Each row is a point. The points of each table are mixes of a few directions, plus a little noise. Count the directions of each table, and those that both share. Where both have some left over, give the other angles between the two spaces (their principal angles), to ten degrees, smallest first.

First (7 x 2):
[[  2   4]
 [  3   5]
 [ 12  18]
 [-50 -73]
 [-18 -28]
 [ 15  23]
 [ 34  51]]
Second (6 x 2):
[[-41  18]
 [ 37 -16]
 [-49  21]
 [ -9   4]
 [ 67 -30]
 [ -6   2]]
Directions: first 1, second 1, shared 0; angles 80

First (8 x 4):
[[ 38  55   3 -57]
 [-21 -30  -7  34]
 [ 16  24  -3 -22]
 [ -7  -2 -29  23]
 [ -7 -12   7   7]
 [  1 -10  42 -20]
 [ -8   9 -73  43]
 [-11 -34  60  -8]]
Second, 8 rows:
[[  0  -4  11  -4]
 [  0   0   1  -1]
 [  3  17 -43  14]
 [ -2 -10  25  -8]
 [  1   6 -16   6]
 [  3  18 -44  15]
 [ -8 -47 121 -39]
 [  4  21 -53  18]]
Directions: first 2, second 1, shared 1

First (9 x 8):
[[ 13  -1 -20   1  12   5 -21   2]
 [ 19   5  21  34  -1 -40 -37  -9]
 [  7 -11  31  73 -28 -35   9  24]
 [-17  19  56   1 -23 -34  -2 -17]
 [-34 -13 -44 -46 -15  79  64  38]
 [-11 -22  -9 -16  34  17  73 -23]
 [ 23  21   3   7   0 -27 -81  -6]
 [-11 -11   0 -31  39   8  58 -39]
 [  9  16 -40 -23 -17  32 -65  33]]
Second, 7 rows:
[[ 29  -8 -60 -29  57  26 -28 -19]
 [ 21  -7 -46 -22  44  19 -19 -13]
 [-10   3  24  11 -21 -11  11   7]
 [  0   0   1   0  -2   0   0   1]
 [-17   4  40  21 -38 -17  20  12]
 [-44  11  94  48 -88 -40  43  30]
 [ 24  -7 -53 -26  50  23 -25 -17]]
Directions: first 4, second 1, shared 1

First:
[[-17  -7   9  15  23 -11   1   3  -6 -10  11]
 [ 17 -22   0  -5 -17  -6 -17 -21 -18  12   3]
 [ 20  52 -11  18 -24  29  41  13  11   7 -75]
 [-14  14  -3  -8   9   5   6  15  18  -8   9]
 [ 47 -31  33  24 -11 -73 -56 -23 -57  25  16]
 [ 37  42 -40 -68 -70  59   9  14  55  17 -19]
 [-24 -63   2   0  25  -5 -19 -34 -22  -7  40]
 [-58  18  24  73  75 -18  43  21 -14 -32 -28]
 [ -8   0 -16 -51 -10  22 -11  10  38  -5  44]]
Second, 10 rows:
[[  20 -103   74   12   85  -40   27  -53  -22  -11    6]
 [   2  -16   11   -2   15   -8    2   -6   -1   -1    7]
 [  -8   35  -25   -5  -29   10  -11   19   10    3    5]
 [  -4   44  -33    4  -40   23   -3   18    4    8  -23]
 [   7   21  -16   15  -25   19   13   -3   -9    8  -44]
 [ -17   53  -37  -18  -39   14  -26   37   22    1   24]
 [  -8   20  -15   -7  -16    5  -10   15    9    1   10]
 [  23 -121   88   14  100  -47   34  -63  -26  -14    8]
 [ -14   51  -36  -12  -40   17  -22   32   15    2   10]
 [   0   11   -9    2  -10    8    0    4    1    1   -5]]
Directions: first 4, second 2, shared 1; angles 40
